Each point is reached from the start by the listed moves, each made once or not at all, plus a little noise. Say if it took an odd or an even number of moves. Then give how often each move was made.

Moves:
(1): [ 0.54, -0.01, -0.30]
(2): [0.05, 0.38, 0.12]
Start: [-0.47, -0.12,  0.29]
Points:
[-0.41, -0.08,  0.30] => even (0, 0)
[0.10, 0.22, 0.14] => even (1, 1)
[ 0.08, -0.13,  0.02] => odd (1, 0)

Moves:
(1): [ 0.53, -0.06, -0.08, -0.18, -0.17,  0.02, -0.01,  0.08,  0.12]
(2): [ 0.04,  0.42, -0.02,  0.12,  0.13,  0.25, -0.07,  0.24,  0.05]
(3): [-0.01,  0.12,  0.38,  0.02,  0.11, -0.05,  0.06, -0.18,  0.10]
(4): [ 0.10, -0.09, -0.04,  0.41,  0.06, -0.02,  0.00,  0.06, -0.05]
(5): [ 0.05, -0.10, -0.06, -0.11,  0.39, -0.08,  0.03, -0.05, -0.04]
(6): [ 0.08, -0.20,  0.11,  0.00, -0.03,  0.58, -0.02, -0.02, -0.01]
Start: [-0.15,  0.09,  0.13,  0.17, -0.05,  0.14,  0.06, -0.14, -0.02]
Points:
[-0.10,  0.14,  0.46,  0.08,  0.44,  0.01,  0.12, -0.39,  0.03] => even (0, 0, 1, 0, 1, 0)
[ 0.57,  0.19,  0.08,  0.53, -0.07,  0.98, -0.05,  0.23,  0.09] => even (1, 1, 0, 1, 0, 1)
[ 0.51,  0.36,  0.51,  0.13, -0.04,  0.95,  0.02,  0.00,  0.24] => even (1, 1, 1, 0, 0, 1)
[-0.07,  0.02,  0.61,  0.19,  0.02,  0.66,  0.11, -0.34,  0.07] => even (0, 0, 1, 0, 0, 1)

Moves:
(1): [ 0.61, -0.15,  0.04, -0.14, -0.01, -0.02, -0.03, -0.11, -0.23, -0.05,
 -0.09,  0.18,  0.11,  0.11]
(2): [ 0.12,  0.44,  0.07, -0.07,  0.04,  0.09,  0.15,  0.08, -0.11,  0.06,
  0.12, -0.07,  0.00,  0.05]
(3): [ 0.00,  0.09,  0.48,  0.05, -0.11, -0.09,  0.02,  0.10, -0.06, -0.22,
 -0.09, -0.03, -0.09,  0.01]
(4): [ 0.12,  0.11, -0.01,  0.42, -0.03,  0.10,  0.07, -0.01,  0.08, -0.07,
 -0.16,  0.03,  0.02,  0.11]
(5): [-0.01, -0.07,  0.12,  0.02,  0.50,  0.10, -0.08,  0.02,  0.04,  0.12,
 -0.08, -0.02,  0.11,  0.04]
(6): [-0.10, -0.07,  0.11, -0.17, -0.16,  0.41, -0.05,  0.03, -0.02,  0.04,
 -0.05, -0.05, -0.02,  0.02]
(7): [ 0.00, -0.07, -0.02, -0.18,  0.18,  0.00,  0.54, -0.04,  0.02, -0.26,
 -0.18, -0.08, -0.03,  0.06]
(8): [-0.07, -0.11, -0.16,  0.03,  0.02, -0.03,  0.03,  0.75,  0.12,  0.14,
  0.05,  0.06,  0.18,  0.15]
(9): [ 0.23,  0.08,  0.08, -0.15, -0.18,  0.04, -0.09, -0.11,  0.78, -0.08,
  0.17, -0.06,  0.02,  0.07]
(10): [ 0.13, -0.04,  0.08,  0.02, -0.08, -0.12,  0.21,  0.03,  0.08,  0.48,
  0.03, -0.02,  0.00, -0.01]
(11): [-0.08, -0.24,  0.02,  0.06,  0.09,  0.09,  0.24, -0.09, -0.10, -0.07,
  0.72,  0.02, -0.14, -0.03]
(12): [-0.22,  0.05, -0.04,  0.04, -0.02, -0.13,  0.05, -0.04,  0.07, -0.09,
  0.00,  0.64, -0.02,  0.15]
Start: [-0.17, -0.02,  0.12,  0.21,  0.02,  0.21, -0.22, -0.05, -0.14,  0.03,
 -0.06,  0.02, -0.47,  0.07]
Points:
[-0.02,  0.41,  0.17,  0.13,  0.05,  0.29, -0.07,  0.00, -0.25,  0.11,
  0.06, -0.05, -0.46,  0.11] => odd (0, 1, 0, 0, 0, 0, 0, 0, 0, 0, 0, 0)
[ 0.62, -0.02,  0.32,  0.06,  0.05,  0.27,  0.37, -0.16, -0.52,  0.42,
  0.73,  0.15, -0.47,  0.18] => even (1, 1, 0, 0, 0, 0, 0, 0, 0, 1, 1, 0)
[ 0.10, -0.17,  0.32,  0.56,  0.40,  0.55, -0.11, -0.24,  0.66, -0.08,
  0.59, -0.02, -0.46,  0.24] => even (0, 0, 0, 1, 1, 0, 0, 0, 1, 0, 1, 0)
[ 0.17,  0.48,  0.49,  0.25,  0.16,  0.95, -0.23, -0.07,  0.63,  0.10,
 -0.06, -0.18, -0.31,  0.34] => odd (0, 1, 0, 1, 1, 1, 0, 0, 1, 0, 0, 0)
[ 0.13,  0.55,  0.61,  0.37, -0.14,  0.04,  0.77,  0.69,  0.84, -0.03,
 -0.11,  0.49, -0.39,  0.65] => even (0, 1, 1, 1, 0, 0, 1, 1, 1, 1, 0, 1)
[ 0.38, -0.07,  0.65,  0.19, -0.20, -0.13,  0.02, -0.09, -0.27,  0.17,
 -0.19,  0.82, -0.45,  0.33] => even (1, 0, 1, 0, 0, 0, 0, 0, 0, 1, 0, 1)
